Rows are points. The window is the flat piece filled in between its corners: a triangle in 3 columns, a solid with four corners in 4, and so on. A path goes straight from each point to the next, and from the last back to the first. List the points from which the path goes on through the window.

Window, 3 rows:
[[-2.5  3.4  3.3]
 [ 7.7 -5.1 -4.2]
 [-2.3 -1.5  1.0]]
Path:
(1): [ 7.7 -6.1 -0.9]
(2): [-3.2  2.6  5.5]
(3): [-4.9  4.2  1.5]
(4): [ 3.1 -1.6 -4.4]
(5): [ 3.4 -3.4  0.4]
(6): [-0.2  0.6  6.8]
(7): [-2.9  3.1  1.1]
(8): [ 5.1 -2.8 -7.6]
(9): [ 9.4 -7.4  1.6]
(10): [-0.1 -2.9  4.5]
(11): [-4.3  0.5 -3.6]
(12): [-2.2 -0.9 -1.7]
(13): [ 1.6 -3.3  3.7]
(14): [ 0.8 -3.6  5.1]
(15): [-1.8  1.2 -4.8]
(16): [ 5.7 -2.4 -8.2]
Through the window after points: 4, 6, 8, 10, 12, 14, 16

Window:
[[ -4.6   3.7   7.4  -0.9]
 [  1.3  -1.3   0.9   2.1]
 [  2.2   3.6   3.7   0.6]
 [  0.2   5.6 -10.7   2.2]]
Path:
(1): [ 0.8 -0.7  0.4 -2.6]
(2): [-2.2  1.4  2.6 -6.7]
(3): [-3.5  5.3  3.7  4.2]
(4): [-1.1  4.1  0.6  5.8]
(5): [ 0.0  4.1 -1.7 -1.7]
(6): [ 0.2  3.6 -7.9 -1.3]
(7): [ 0.2  7.8 -5.5  8.2]
(8): [1.9 1.3 2.6 7.8]
Through the window after points: 2, 4, 6, 8

Window, 6 rows:
[[-4.9 -2.6  4.2 -5.9 -9.5 -4.6]
 [-4.7  8.7 -5.1  2.3 -0.1  4.0]
 [ 4.5  2.3 -4.2  1.9 -3.4  2.6]
 [ 3.0  2.7  0.4 -3.3  5.2  3.7]
 [ 7.4 -1.7  1.4  6.4 -1.0  0.8]
 [ 0.7  9.8 -1.8 -2.3  3.2  0.6]]
Path:
(1): [-5.4 -2.6 -2.6 -3.3 -3.9 -5.4]
(2): [ 1.0  3.2 -8.8 -0.8  3.5 -2.1]
(3): [ 1.7  5.7  5.6 -1.3  0.7  7.2]
(4): [ 3.0  5.5  5.1 -1.0 -1.3  4.7]
(5): [ 2.0 -2.2 -3.7 -2.9 -0.2 -2.6]
(6): [-5.7 -0.6 -5.7 -3.6  1.7 -2.7]
(7): [-0.8  8.9  3.4  0.5 -2.1  4.0]
(8): [ 4.3  9.5  2.1  1.4 -2.0  6.4]
(9): [ 1.3  4.0 -7.5  0.4  8.8 -1.1]
(10): [ 2.7 -1.1 -3.8  1.9  1.5 -2.9]
(11): [ 3.4  1.3  4.2  3.8 -3.9  6.1]
(12): [1.9 6.5 1.1 0.4 0.8 3.1]
(13): [ 3.1  2.5 -3.3 -0.9  2.9 -0.8]
(14): [-2.5 -2.6 -3.3 -1.5 -1.4 -5.0]
(15): [  0.3   3.7   4.7  -3.3 -10.3   3.1]
(16): [-2.3  2.6  4.8 -3.5 -7.9  0.5]
Through the window after points: 2, 12, 14, 16

Window, 8 rows:
[[ -6.6   0.3  -5.4   5.5  -2.0   1.9  -4.0  -2.2]
 [  9.6   1.6   1.7   1.8  -0.3   0.7  -3.7   2.0]
 [ -8.1   5.9  -1.8   0.7  -0.7   2.4  10.0   3.5]
 [  3.5  -2.8  -9.4  -0.8   2.7   1.6  -3.2  -0.7]
 [ -2.6   7.4   0.5   7.3   3.1  -4.6   1.5   1.6]
 [-10.0   4.7  -6.9  -3.5  -1.0  -3.0  -0.9   1.0]
 [  3.4  -7.8   8.1   8.4  -1.9  -1.5   8.7   1.0]
 [  5.8  -1.3  -2.8  -6.0   7.4   4.8  -7.0  -0.1]]
Path:
(1): [-0.2  5.9 -0.3  1.5  1.5 -2.3  3.6 -5.9]
(2): [-3.3  2.3  0.3  4.5  0.8  0.7 -0.9  8.3]
(3): [-2.9  2.0 -1.7  3.2  0.9  2.6 -2.7  7.5]
(4): [-0.3  4.3  2.0 -0.1 -0.4 -1.2  1.8 -3.6]
(5): [-2.8  4.4 -4.3 -0.8 -0.9 -2.1  2.3 -7.5]
(6): [-7.1  0.7 -3.7  2.7 -0.3  0.4 -2.1  5.5]
(7): [-5.7  2.1 -4.7 -0.6  1.7 -1.1 -1.2  4.2]
(8): [-3.7  4.1 -4.2 -2.9  0.1 -0.5 -0.2 -2.8]
Through the window after points: 5, 7

Window:
[[ -0.5   0.3   9.3   1.1  -1.9  -1.6   3.8  -7.9   0.4]
 [  3.8  -4.5  -2.5   1.2  -2.4   8.5  -9.2  -8.6   0.4]
 [-16.3  -3.4  -3.9   1.2   2.9  -0.9   3.4   1.3  -6.8]
 [  5.9   0.8  -0.9   8.2   6.9  -1.0  -9.3   6.5   8.0]
 [  1.2   6.8  -3.3   4.2  -5.3   5.3   7.7  -7.6  -0.8]
 [ -4.5  -3.0  -0.2   4.6  -1.4  -0.5   3.8   4.9  -6.4]
 [  4.2   5.0  -0.5  -1.7  -0.2   1.4   2.5  -1.7  -0.4]
 [ -2.8  -6.8  -1.9   1.0  -1.2  -0.2   7.9   0.4  -0.2]
 [  2.8   0.3   7.5   1.6   0.8   5.8   5.2  -1.0   3.0]]
Path:
(1): [ 2.4  3.3  1.2  4.3  3.6  2.4  7.8 -4.6 -1.5]
(2): [ 3.3  0.8  2.0  3.4  2.6  0.3  0.6 -5.4 -0.3]
(3): [-1.3  0.2  3.5  0.2 -3.7  1.9 -1.6  3.5  4.8]
(4): [-0.1  0.4  1.1  0.3 -4.7 -1.0 -1.5  0.9  4.1]
(5): [ 0.8 -1.1 -1.2  3.6  3.3  3.1  3.2 -0.7 -4.3]
(6): [ 3.2 -0.1 -1.2  3.1  2.1  1.4  4.8 -2.0 -5.8]
(7): [-14.8  -1.5   1.3   0.0  -3.9  -1.1  -0.9   4.3   1.6]
(8): [-3.9  3.0 -0.1  2.2 -5.8  3.7  4.2  1.7  4.5]
(9): [ 3.2  2.3  1.4  3.4  4.4 -1.3  8.0 -4.6 -7.0]
(10): [ 3.0  0.4  3.3  3.0  3.1  4.6  4.6 -4.5 -1.1]
(11): [ 0.6  2.7  1.8  1.7 -3.6  4.1  4.3 -1.6  2.2]
(12): [-0.1  1.8  2.2  1.5 -6.3  5.5  2.9 -3.4  2.2]
Through the window after points: 2, 4, 6, 10, 12

Window:
[[  1.5   3.2   0.6  -3.6   2.7  -7.5  -0.5   5.4  -3.3   8.7   3.7]
 [  0.5   0.4   1.4   4.6   6.0  -3.2   2.2   2.8  -6.6   4.6   0.8]
 [  9.5   0.9   1.3   3.3  -2.8   5.7   4.5   4.4   1.4  -1.9   1.3]
 [ -3.1   8.9   9.1   1.7   6.5  -8.2  -6.1   3.6  -7.4  -2.2   8.0]
 [  3.4   0.0  -4.4  -3.0  -1.4   1.5   3.3   1.5   1.2  -6.1  -1.2]
 [  8.1  -4.1   1.8  -4.0   6.2  -2.6  -6.6  -6.9   0.2  -5.9   2.7]
 [  5.0  -0.6   2.9  -7.2   0.8   2.1   4.1  -5.4   1.2  -1.7  -1.1]
 [ -6.3   5.4   3.0  -0.5   4.7  -1.6  -2.4   7.7   1.6   8.0   1.3]
 [  5.2  -2.6  -1.8   3.2  -2.2  -2.2   7.5  -2.1   5.2   1.5   1.2]
 [ -2.4 -10.7   5.1 -10.4   6.6  -6.7  -5.0  -3.7  -3.6   1.4   8.8]
 [  3.1   0.2   0.2  -3.3  -7.3   4.0  -3.3  -4.1   0.4  -3.0  -2.4]]
Path:
(1): [ 1.8  2.5 -3.5 -1.1  3.4  3.0  0.8  0.3 -1.0  3.9  7.0]
(2): [ 2.5  0.0 -0.3 -2.4  1.2  0.4 -2.3 -6.1 -2.1  3.3  7.0]
(3): [ 1.9 -2.7  7.5 -2.8  2.8 -5.1 -2.6  6.2  0.8 -5.3 -4.1]
(4): [ 4.3 -4.1  2.2 -0.1 -1.1 -2.1  3.3  1.0  2.3  0.6 -2.1]
(5): [ 5.2 -0.2 -5.2 -2.4 -0.9  3.0  3.5 -2.6  1.6  4.0  2.1]
(6): [ 2.6  2.9 -4.2  0.6  1.1  3.5  1.5 -3.0 -3.7  4.5  7.4]
(7): [ 3.3 -2.6  5.0  1.5  1.0 -7.4  3.6  3.5  3.1 -1.6 -2.7]
(8): [ 3.3 -2.6  3.1 -2.6  1.0 -5.3  1.1  2.0 -0.5  2.4 -1.5]
Through the window after points: 6
